Each row is a point. The last column is the point's height on a tilted bowl or saddle (a function of degree 2), plus a little noise. Along how many of its main directions does it bend up, bend down or stay straight?
In the rows, zero is written as 128.

Points (10 x 3):
[[163  95  94]
 [155 171  89]
 [203  79  56]
 [ 94  72 113]
 [ 98 102 116]
 [ 83 144 111]
 [215 115  47]
 [154 178  88]
 [ 93 134 114]
 [125 173 101]]
Directions: 0 up, 2 down, 0 straight

Points, 18 rows:
[[147  62 171 166]
 [204 119 105 135]
 [222 138 153  85]
 [159 105  85 165]
 [106 133  48 118]
 [196 105 101 142]
 [185  85  95 162]
 [152 136 100 140]
 [129 122 186 122]
 [161  83  80 183]
 [ 64 161 123  75]
 [100  69 112 222]
 [146 115  78 158]
 [120 182  97  91]
 [100  70 177 207]
 [155 100  66 174]
 [163 169  67 131]
 [168 187 128 116]]
Directions: 1 up, 1 down, 1 straight

Points:
[[158 170  93  64 112]
 [167 138 119  76  99]
 [126  90 153  89 104]
 [ 67 114 144 155  81]
 [ 52 174 164  77  67]
 [113  88 185 133 119]
 [148 206 146 149  83]
 [172 116 166 107  95]
 [189 158  60 146  99]
 [147 110 199 160 130]
 [141 146  35 194 122]
 [153 170 136 140  63]
 [100 131 128 187  81]
 [128  90 164 172 119]
 [ 62  84 213  97 170]
 [ 84 101 122 175  98]
 [121 125 164 170  92]
 [106  99 225  60 189]
 [178 125 118 102  83]
 [104  56 168  56 177]
 [108 112 181  73 118]
 [158 167 144  81  95]
 [ 70 128 145  86  72]
 [ 94 148 132 127  44]
 [ 83 187  76  57  82]]
Directions: 3 up, 0 down, 1 straight

Points:
[[133  87 181  43 155 122 126]
 [158 116 135 134  87 181 161]
 [ 99 127  92  89 150 110 145]
 [133  97 164 123 104 138 142]
 [176  95 134  58 116  97  83]
 [174 113 178  46  64  51   7]
 [162  88 134 123  93 112 119]
 [186 114 158 128 174 127 155]
 [220  54 132  84  77 127  89]
 [ 77 143 114 224 136  95 109]
 [ 79  94 122 115 145 109 157]
 [142 156 143 188 119  85 120]
 [ 99 129 136 145 123 108 136]
 [ 58 116 135  58 128 129 176]
 [241  14 119 105 183 198 138]
 [ 73 141 161  72 146 187 166]
 [205 116  64 160 110 110 108]
 [ 91 124 105  74 100  97 140]
 [110 193 167  24 201 194 135]
 [ 61 113  96 162 121  76 125]
 [137 113 108 195 174  77 117]
 [199 126 113 129 150 160 133]
 [146 170  98 106 147 149 119]
 [146 130 100  83 159 129 122]
 [181 157 158 120 130 134 124]
 [132 135  79 118  84 139 135]
 [ 74 174 102 119  49 188 199]
 [140 129 163 202  96 169 200]
 [122 131 102   7 123  86 117]
 [220 117  81 144 111 163 130]
 [147 174 119  83  76  93  79]
 [141 176 190 130  98 201 163]
 [101 107 199 104 125 156 153]
 [ 93  93 162 217  92 115 153]
 [182 148 168  78 115  66  62]
 [ 72  75  65 106  56 103 189]
 [ 75 190 135  91  53 129 138]
 [128 171 171 125 184 103 156]
 [145  79 139  97 158 155 145]]
Directions: 2 up, 2 down, 2 straight

Points:
[[ 70  81 113 147  88 110  90 116  82]
 [185 100 110 152 169 128  99 140 126]
 [143 167 128 183 127 100 191  65  28]
 [145 116  57  60 148  95  98 119 121]
 [100 160  78 138 198 175 112 154  89]
 [145 106 150 114  46 168 111  93  94]
 [139 130 106  65 143 112 133 108 123]
 [ 72 127 139 161 133 148 122  69  74]
 [132 156 105  68 152  73 105 155 116]
 [123  95 147 110 101 152  83  95 120]
 [136 138 149 118 142 127 140 108 121]
 [ 98 194  70 140 114 120 134 152  89]
 [177 115 152 148  86 142 111 174 119]
 [ 95 180 141  82 160 161 217 122  85]
 [117  59 169 217 133 104 111 165  51]
 [100 116 162 129 112  75 105  91  91]
 [107 114 178 142 133 111 115 213  97]
 [158 181 125 155 112  69 174 110  57]
 [104 122 116 169 174 113 153 164  84]
 [139 121 177 164  97 128 148  80  74]
 [134 160  72 124 154 189  66 148 116]
 [161  74 143 139 175  71  67  94 125]
 [105 125  97 167 185 186  78 110  94]
 [199  58 129 126  50 136 123 128  83]
 [ 42  86  90 144 144 205 141  41  14]
 [100 169 166 150 137 134 159 138  99]
 [122  80 137 138 145 139  88 161 128]
 [ 89 212  73 111 144 151 120 146  92]
 [ 87  96 128 104 145  78 185 136  74]
 [ 82 101 154 108 130 100  59  88 106]
 [130 129 150 180  25 161 121 120  72]
 [194  95 124 175 114 182 162 155  91]
 [166 132 125  63 129  95 171  78  83]
 [ 83  32 156 169 133 133 158  55  24]
 [163 116 109 102 107 135 116  54 104]
 [103 148 173   7 122 111 161 123  74]
 [ 93 143 113 111 121  96 124  78  96]
 [115  82 119 138 144 119  84 153 127]
 [150  94 111  95 139 120 153  91 111]
 [139  54 135 115 116 149 167 145 104]
 [121 141 107 115  98 169 115 192 128]
 [128  77 165  99 115  91 111  91 104]
 [133 122 120 220 134 118 117 170  67]
 [111 163  95 157 160 157  99 145 106]
 [123 170 176 126 134 124  86 102 109]
 [150 131 100 132 128 138  95 147 136]
 [200 148 155 115 160 105 149  88  88]
 [149 127 101 101 103 185  53  97 123]
 [156  92 105  70  85 152 105  65  99]
 [101 113  98  64 151  90 158 154  96]
 [115 103 219 131 165  93 140 123  75]
 [112 153  97 146 158 112 110 105 107]
 [120 107 149 153  97 132 155 143 106]
 [134  82 198  66 194 157  98 121 111]
 [ 95 140 117 142  61 100 142 148  89]
 [208 122 130 156 146 150 110 108 111]
 [136 135 148 106  62 166  65  93 104]
 [148 146 151 136 147 164 171 141 115]
 [121 168 122 104  60 129  81 150 115]
 [145 150 162 121 147 131 131  99 116]
 [109  89 115 168 154 142 152  52  63]
 [159 152  92 144 179 153 159 140 102]
 [125 171 132 137 116  75  91 104 100]
 [  8 155 110 135 111 117 170 155  44]
 [ 57 128 212 116 196 145  65 103  67]
 [186 113  71 115 136 141 137 155 120]]
Directions: 0 up, 7 down, 1 straight

Points, 62 rows:
[[249  93 110  41 100 166 162  91 216]
 [113  77 121 107 159 103 129 136 167]
 [164 115 145 119 152 134 117 185 134]
 [ 48  47 141 103 139 144 107  98 170]
 [107  92  79 122 133  47 138 165 165]
 [ 55 177 174 140 118 103 120 210 154]
 [146 148 166 124 149 199  35 160  71]
 [115 144  55 115 171 127 149  78 121]
 [130 161 100 149  31 136 147 170 148]
 [100  77 159  77 160 118 149 120 162]
 [142 175 177 148  64 165 185 144  84]
 [139 132 105 170  87 126  80 166 166]
 [157 111 138 146 104  87 137 129 140]
 [155  83 101 159 203 136 158  89 160]
 [205 142  84 163  59 182 121 149 166]
 [107 167  92 159 117 126 110 206 174]
 [134 120 168  97 150 118 120 116 134]
 [ 57 120 147 158 220  65 163 105 179]
 [139  73 132  98 146 207  93  77 172]
 [176 159 153 152 131  88 106 214 179]
 [115 176 197 141 195 208 191  87 106]
 [ 27 104  56 119  89  81 173 151 107]
 [103 111 103  67 121  75  96 130 162]
 [ 81 140  94  90  49 128 124  64 165]
 [ 90 165  84 114 163  91 170 127 137]
 [141 184 193  83  96 125  93 144 129]
 [137 101 142  44 215 144  77 146 157]
 [149 112 143 106 109 137  79 139 138]
 [115 188  89 187 114 227 132 127 156]
 [176 103 220 182  63 156 136 165  39]
 [ 97  89  96 155  85 107 131 116 137]
 [120 124 129 151 181 132  90 148 138]
 [118  29 127 209  84 101 138  46 220]
 [ 80 191  75 132 159 124 167 155 154]
 [119  52 126 145 126 118 104 135 171]
 [108 157 167 188  49 193 164 170 106]
 [186 124  97 113 124 116 139 186 172]
 [112  89  76 178 106 102  94  74 170]
 [ 42  53 179 145  99 194  99  46 207]
 [124 138  35 145 167  94  91 126 121]
 [176 107 155 102 102 107 165 100 130]
 [ 99  72 159 127  84 100  62 117 150]
 [ 55 186 138  97 160  82 168 135 163]
 [174 161 138 155  51 131 142 135 130]
 [143 109 108 114 110 131 167 120 139]
 [110 112 106 136 162  82  64 144 160]
 [104 142  62 142 172 142 176 180 176]
 [130 128  45  80  95 108 146 153 178]
 [ 96 192 117 109 108 152  90 106 137]
 [ 95 162 197  88  56 115 164  13 209]
 [ 79 212 173 128 128 190  97 100 135]
 [156  56  78 121 183  95  78 128 216]
 [105 212  43 105 125 158 101  87 120]
 [123 134 176 117 148  47 148  60 166]
 [113 117 145 122 205  83  65 103 160]
 [ 83 100 225 168 137 147 135 146 104]
 [142 121 161 135 201 113 172 193 150]
 [128  98 143 170 159  74  10 193 235]
 [143 177 132 109 142 220  69  90  89]
 [208 204 187 215 118  99 107 142 164]
 [148 130  58 113 108  96 154 148 162]
 [100 123 156  72 117 109 146 193 129]]
Directions: 5 up, 3 down, 0 straight

Points, 76 rows:
[[117 105 116 158 135 131 131 149 147]
 [107 103 129 101 132 125 137 135 128]
 [161  69 156  82 128 148 133 143  77]
 [ 94 156 145 131 142 113 127  87  77]
 [134 112 134  84 120 112 140 153 123]
 [113 104 183  71 137 127  92 106  51]
 [ 96  47 128 112  92 140  93  84  26]
 [130 136  83  84 113 168 155 113  44]
 [167 151  70 140 145 119 124 148  77]
 [146 132  87 137 130  84 130 110  79]
 [ 83 128 136 131 146 134 100 168 146]
 [144  86 108 113 133 168  95 127  88]
 [112 155 157 134 114 156 130 139 129]
 [103 113 144  80 137   7 111 127  20]
 [120 110 122 196 105  95 157 110  93]
 [112 127 159 125 119 150 132 104 103]
 [126 165 130  71 175 156 123 147  80]
 [ 98 139 138 170 120 169 153 121 101]
 [128 110 129 104 140 104 134 109  99]
 [ 90 111 142 124 115 114 126 185 157]
 [115 109 116 169 116 141 103 141 128]
 [124 121 110  89 158 162 113 101  65]
 [153 108 148 120 130 120 167 134 111]
 [129 132 159 108 137 153 173 110  79]
 [124 139 135 166 163 131  84 142 119]
 [ 72 133 166 122 133 140  77 145 106]
 [ 98 126  97 119 124 137 140 134 128]
 [113  99 143 192 116 160 116 127 100]
 [167 124 109 136 132 171 128 112  75]
 [105 134  83 146  80 125 123 185 123]
 [109 139 120 137 142 134 147 100 101]
 [149 113  75 158 117 136 112 132  90]
 [111  99 112 147 120 141 167 118 115]
 [138 129 110 134 144 132 130 149 138]
 [175 136 132  86 123 126 124 142  98]
 [131 103 184 118 131 134 128 130 112]
 [123  80 124 115 135 135 106 150 127]
 [134 156 113 115 138 143 130 145 123]
 [140 135 112  81 112 125 204 139  69]
 [152 117 100 138 138 112 117  95  71]
 [127 106 140 107 110 104 133 134 125]
 [169 109  88 155 102  84 158 139  89]
 [ 75 132 150 149 141 127 107 100  94]
 [ 91 153 125 125 102 147 133 117 105]
 [112 139 112  78 121 124 114 135 102]
 [140 164  95 116 134 110 124  95  50]
 [131  84 125  47 115 126 172 136  45]
 [120 128 126 135 126 133 116 150 148]
 [114 105 103  80 172 150 149 124  76]
 [166 162 134  86 144 154 140 124  69]
 [127 106 142  88 147 128 137 118  96]
 [149 104  95 154  85 191 118 139  68]
 [112 154 121 147  60 132 129 118  83]
 [112 161 111 159 127  98 150 122 108]
 [ 73 139 154 125 107 119 177 103  88]
 [108 130 146 100 145 128 104 153 134]
 [142 114 135 180 133 101 159 138 119]
 [ 72 136  91 114 126 125 117 141 122]
 [ 78 127 120  97 172 144 152 117  95]
 [124 129  92 134 150 117 147 148 137]
 [122 132 101 107 141 110 138 125 113]
 [134 101  89  92 142  76 119 155 106]
 [176 139 144 163  84 145 156 104  58]
 [100 134 105 108 137 146  83 126 101]
 [169 108 150 138 142 101 134 112  85]
 [164  85 187 126 141 154 128 145 103]
 [ 36  93 118 201 122 124 122 121  84]
 [193 123 111 123 162 137 146 147  79]
 [129 130 103 131 157  96  98  99  74]
 [144  84 158 164 107  72 126 106  74]
 [139 189 149 167 107 139 138 141  97]
 [153  94 108 148 143 133 109 123 103]
 [ 54 126 112 137 124 135 152 162 144]
 [148 166 177 120 138 117 101 113  84]
 [168 131 128 108 155 143 159 125  79]
 [ 92 122 145 127  90 113 142 137 130]]
Directions: 0 up, 7 down, 1 straight

Points:
[[130 159 106 131 152  95 136  66  98]
 [127  97 132 134 135 143 100  79 125]
 [167 100 121 182  54 104 101 146 219]
 [159 144 163  66 191 207  62 140 218]
 [221  84  85 160 176  65 128 130 150]
 [133 106 123 159 118 139 116 168 168]
 [122 140  59 126 124 198 130 122 119]
 [119  70  54 152 179 145 100 137 133]
 [ 94 106  95 121 132  93  91 175 160]
 [155 168  96 101 147  73 166 122  95]
 [176  63 129 194  87 139 119  79 211]
 [137 166 127  90 141 208 141  91 158]
 [143 120 105  86 134 122 195 100  97]
 [ 70 132 143 134 177 107 167 150 125]
 [185 151 129 140 112 138 176 140 139]
 [164 113 105 152 207  83 104 138 163]
 [248 178  90 108 137  59 197  44 151]
 [146  84 158 140  65  53  62  98 189]
 [125 150 112 152 112 181 145 147 160]
 [123  96  98  69  80 138  65 139 131]
 [156 139 101 163  37  93  83 129 186]
 [129 163  82 123 120 153  93 154 120]
 [165 146 109  92  78 162 168 154 144]
 [ 93 131 216 173 119 191  49  38 132]
 [ 83 114 172  89 155  90 151 171 154]
 [204 109 127 110  47 128 137 220 131]
 [149  93  92 118 168 101 240 100  45]
 [133  96 196 135 138  79  38 126 183]
 [145 196 174 153 107 124 162  85 165]
 [ 63 170 121  91 139 135 112 162 165]
 [152 158 128 138 129 145  82 184 156]
 [148 142 131 228 162 159 176 137 161]
 [216 193 157 102  76 104 158 168 119]
 [208  69 175 127 120 158 117 181 139]
 [155  17  39 176  85 104 161 110 162]
 [162 166 103 208 135 152 184 168 160]
 [126  76 101 110 122 169 183 145 132]
 [155 178 115 158 111 118  77 164 140]
 [151 202 116 142 150 149  92  76 121]
 [ 80  87  70 129 116 187  99  85 101]
 [215 155 147 132 115 100  68  99 167]
 [143 102 124  48 170 187 146 160 169]
 [133 113  94 111 160  71 147  58  77]
 [108 136 136 218 124  72 164 126 154]
 [  9  80 127 207 141 186 135  78  66]
 [138  66 230  86  89 134 157 102 135]
 [127 137  65 109 134 154 109 109 100]
 [ 80  85 107  65 182 131  87 115 134]
 [142  98 164 145 154 148  98  84 147]
 [113 133  87 158 150 122 120 162 140]
 [181 139  75 203 178 148 111  87 166]
 [117 165 123  82 150  99 133 186 156]
 [172 133 127 154  47  56 188 102 184]
 [180 158  56 160 109  93 142 133 119]
 [ 59  67 151 130  85 107 166 178 211]
 [126 151 174 122  74 104 110 127 163]
 [ 81 165 113 156 151 127  67 121 103]
 [116  79 128  36  71 145 103 249 239]
 [ 79  90  75 133 181 178 248 184 145]
 [228  74  58 172  68 115 156  91 185]
 [128 159  81 204 181 123  93 223 192]
 [ 61 139 227 177 113 164 219 155 205]
 [164 134 137 139 133 132 121 131 144]]
Directions: 3 up, 2 down, 3 straight

Points, 67 rows:
[[139 129 165 144 129 154  71 109 131]
 [142 138 126  78 132 115  78 123 140]
 [174 128 132 111 158 189 173 102 140]
 [ 78 163 126 150  78  34 139 110  68]
 [118  81 113 158  77 122 137 126 112]
 [112  97 122 106 108 177 128 168 136]
 [183 136 142  78 112 111 124  87 110]
 [135 168 138 173 132 119 162  92  77]
 [155 180  75 221 177 114 152 175  62]
 [117  57 114 122 102 108 104 107 132]
 [122  94 124  77 109 139 120 141 136]
 [133  70 180 139 138 143 116 128 118]
 [111 136  89 138 136 128 142 119 134]
 [162  76 114 104 119 106 124 133 126]
 [137  79 131  92  60 116  72 142 114]
 [109 105 151 174 116 135 154 135 112]
 [173 145 128 132 110 165 176  92 117]
 [133 152 111  57 122 168 143  51 143]
 [155 125  93 109 116 132  87 132 140]
 [161 102 163 127 126  98 152 112  94]
 [ 94 133  80 143 127 117 124 140 142]
 [125  99 118 108 119 174 131  94 146]
 [ 81 155 145 153  96 176 129  77 128]
 [146 163 123 124 150 187  33 216 109]
 [152 179 160 222  86 158 158 116 105]
 [135 114 128 113 124 134 154 143 121]
 [ 72 163  91 122 143 218  96 132 181]
 [174  97 118 124 105  61 183 110  98]
 [139 154 169 123 134 160 152 197 125]
 [ 92 162 123 177  93 113 138  89  86]
 [106 104  90 124 144 111  86 177 154]
 [139 113 114  37 110 123  65 143 155]
 [131 117 158 143  94 144 128  54 120]
 [105 158 102 156 108  82 109 112 109]
 [147 125 180 118 113 122 165 191 107]
 [131 135 159  94 147 109 181  99  95]
 [139 136 146 104  78 140  93 133 111]
 [148 132 138 167 120 170  95 161 123]
 [193  89 133 129 134 137 160 140 103]
 [117 151  73 138 113 152 143 207 129]
 [ 98 152 125 162  77 138 145 121 105]
 [109 108 138 106 117  62 164 123 114]
 [ 91 150 131 109  91 144  76 106 136]
 [114 118 150 125 144 139 159  84 115]
 [129 130  76 133 106  61  75 143 152]
 [111 127 110 159 131 173 124 130 144]
 [149 168 106 192 142 107 105  86 100]
 [162 117 128 140 116 181 163 133 128]
 [102 110 153 146  90 143 125 110 117]
 [144  55 137 138 114  86 178 167 100]
 [139  87 123 176 114  68 184 135  85]
 [132 135 112 147 117  83  83 113 122]
 [114 121  83 136 181 140 172 126 141]
 [158 135  82 144  82 133  94 153 117]
 [143 150 122 199 165 121 129 120  91]
 [132  99 153 143  77 110 128 146  99]
 [216  54 115 164 156 131 141 118 110]
 [108  39 156 136 159 122 179  66  97]
 [138 156 118 100 119 144  75 162 126]
 [ 60  83 134  87  90 104 118 119 138]
 [188 170 178 171 132 150 163 106  89]
 [ 91 112  75 149 119 178 122 159 151]
 [ 75 146 165 149 116 114 130 138 108]
 [ 79 138  72 177 125 170 155 124 145]
 [172 170 134 153 137 122  77 108 100]
 [151 193 110 113  94  82 249  67   7]
 [130 156 135 133  92  81 113 113  91]]
Directions: 2 up, 3 down, 3 straight
